Each row is a point. Each copy is the shape, with its points in the same order, turned, moved and blurred by noise. Is it also mirrored, or only turned?
In the rows, 128 means zero.

Shape:
[[164 126]
 [148  82]
 [118 101]
 [114 125]
 [131  78]
 [ 88 160]]
Copy 1, 6 rows:
[[142 109]
 [ 95  99]
 [ 96 133]
 [113 150]
 [ 81 109]
 [128 191]]
Copy 1 is: only turned
Copy 2, 6 rows:
[[161 120]
 [131  80]
 [109 105]
 [117 137]
 [107  82]
 [102 177]]
Copy 2 is: only turned
Copy 3 (6 x 2):
[[159 101]
 [122  75]
 [109 105]
 [118 129]
 [106  80]
 [117 172]]
Copy 3 is: only turned

Shape:
[[119  91 139 137]
 [166 126  82 132]
 [144 102 110 142]
 [ 91 104 168  98]
 [100 163  82 132]
 [ 97 151 128 128]
 [114 109 137  71]
 [170  93 127  98]
 [159 140 168 136]]
Copy 1:
[[ 93 171 132 122]
 [117 122 106 185]
 [106 157 113 158]
 [ 98 137 178  86]
 [118  86  88 127]
 [128 114 120 107]
 [ 82 111 176 132]
 [100 153 161 178]
 [161 159 152 137]]
Copy 1 is: only turned
Copy 2, 9 rows:
[[106 114 110 137]
 [158 148 144 176]
 [130 135 119 161]
 [ 96  79 134  98]
 [197 119 128 118]
 [155 114 129  97]
 [116  76 165 129]
 [102 123 164 171]
 [102 160 151 109]]
Copy 2 is: only turned
Copy 3:
[[112 128  90 153]
 [136 161 157 163]
 [120 155 118 162]
 [123  78  79 132]
 [ 88 115 180 136]
 [ 95 104 136 118]
 [152  79 114 150]
 [174 138 111 163]
 [145 154 102  95]]
Copy 3 is: mirrored
Copy 4:
[[143 141  78 126]
 [146 118 144  77]
 [146 126 101 101]
 [172 175  84 170]
 [120 118 164 147]
 [147 129 129 168]
 [179 187 126 133]
 [189 152 108  80]
 [200 114  98 127]]
Copy 4 is: mirrored

Shape:
[[125 113 122  96 163 113]
 [193 107 130 178 128 117]
 [185 128 108 106  54 110]
 [163 107  90 113  81 156]
 [110 182  95 131 131  91]
 [110 127 131 158 162  88]
 [ 93 175 135 104 157 143]
 [104 123 141 114 124  99]
 [112 116 125 129 127 115]]
Copy 1 (9 x 6):
[[ 99 102 132 131 122 130]
 [191 142 171 124 153 114]
 [209  98 148 136  77 168]
 [175 133 142 175  84 158]
 [136 116 106  86  69  94]
 [121 134 114  83 140 106]
 [107  95  80 139  97  81]
 [130 106  96 110 122 142]
 [131 125 106 121 121 136]]
Copy 1 is: only turned
Copy 2, 9 rows:
[[143  93 129 134 154 108]
 [ 94 146 170  78 129 154]
 [101  96  89  74  80 163]
 [145 114  90  71 122 174]
 [108 151  82 146 120  90]
 [127 146 153 130 134  78]
 [159 135 104 187 133 118]
 [149 110 128 129 104  95]
 [152 123 128 115 119 107]]
Copy 2 is: only turned
Copy 3, 9 rows:
[[145 101 131 153 169 152]
 [ 62 137 164 115 154 106]
 [147  98 201  83 137  82]
 [149 122 170  67 179 112]
 [123  57  97 106 117 131]
 [ 96 110 113 145 124 162]
 [159 101  67 139 150 122]
 [149 110 129 137 120 146]
 [135 118 128 122 137 147]]
Copy 3 is: mirrored
Copy 4, 9 rows:
[[145 135 145 105 106 174]
 [ 74 119  73 114 158 166]
 [142 166  87 106 208 135]
 [145 119 125 139 194 144]
 [122 196 121 149 105 117]
 [111 143  93 138  75 160]
 [130 143 164 130  77  98]
 [160 130  98 118  99 138]
 [145 127 107 131 117 153]]
Copy 4 is: only turned

Shape (15 x 9):
[[116 126 137 166 159 143 121  79 156]
 [119 107  97 144 157 158 105 107  91]
 [131  94 155 134 127  75 142  99 153]
 [170 169 126 147 107  69 123  92 121]
 [ 93 108 130 151 148 141  83 170 172]
 [127 167 134 190 102  74 100 124  82]
 [ 88  98 103 195  73 124 122 126 148]
 [169 155 106 142 132 144  88 169 104]
 [152 163 105 113 118 111  99 136  97]
 [139  96 158 179 156  93 107 110 118]
 [134 108 149 126 105 150 154 137 127]
 [138  87  80 155 154 156  90 139 167]
 [166 101 152 148  81 156  96  93 124]
 [101 114 124 141 138  89 113 124 156]
 [108 122 160 191 118 154 104 142 107]]
Copy 1, 15 rows:
[[109 109 169  92 160 144 110  78 128]
 [132 143 155 130 167 157 120 133 166]
 [107 104 122  99 140  88 162  89 104]
 [119  96 176  82 122 106 159 161  81]
 [ 85 156 103 128 128 170  86  93 105]
 [ 92 134 148  46 126 130 141 190 111]
 [124 161 112  59 114 182 160  93 122]
 [115 130 155 142  93 159 101 178 123]
 [133 116 148 130 128 139 128 187  98]
 [ 67 128 146  94 139 104 139 115 146]
 [145  90 103 114 106 137 127 112 143]
 [111 168 158 157 120 172 119  83 125]
 [102  74 146 116 112 178 172 120 149]
 [106 142 119 103 149 123 130 103  89]
 [ 89 122 117  74 119 170 106 131 163]]
Copy 1 is: only turned
Copy 2:
[[128 130 153  65  99 155 130 154 138]
 [106 137 158  96 112 131 119  88 186]
 [135  97 150 104 159 168 117 136  79]
 [177 150 106 114 151 142 163 128 103]
 [135  70 145 134  80 167  96 158 171]
 [209 107 116  99 154 130 172 105 144]
 [139  56  95  75 105 179 126  95 131]
 [142 136  99 164 131 128 138 132 190]
 [150 133 118 154 134 115 151 109 148]
 [168 116 166  91 172 172 120 146 145]
 [ 83  78 118 113 146 133 127 134 140]
 [117 120 134 128  87 192  82 127 186]
 [ 87 108 141 115 149 184 185 126 149]
 [157  98 145 115 113 150 101 138 114]
 [136  65 131  84 140 147 150 139 191]]
Copy 2 is: only turned
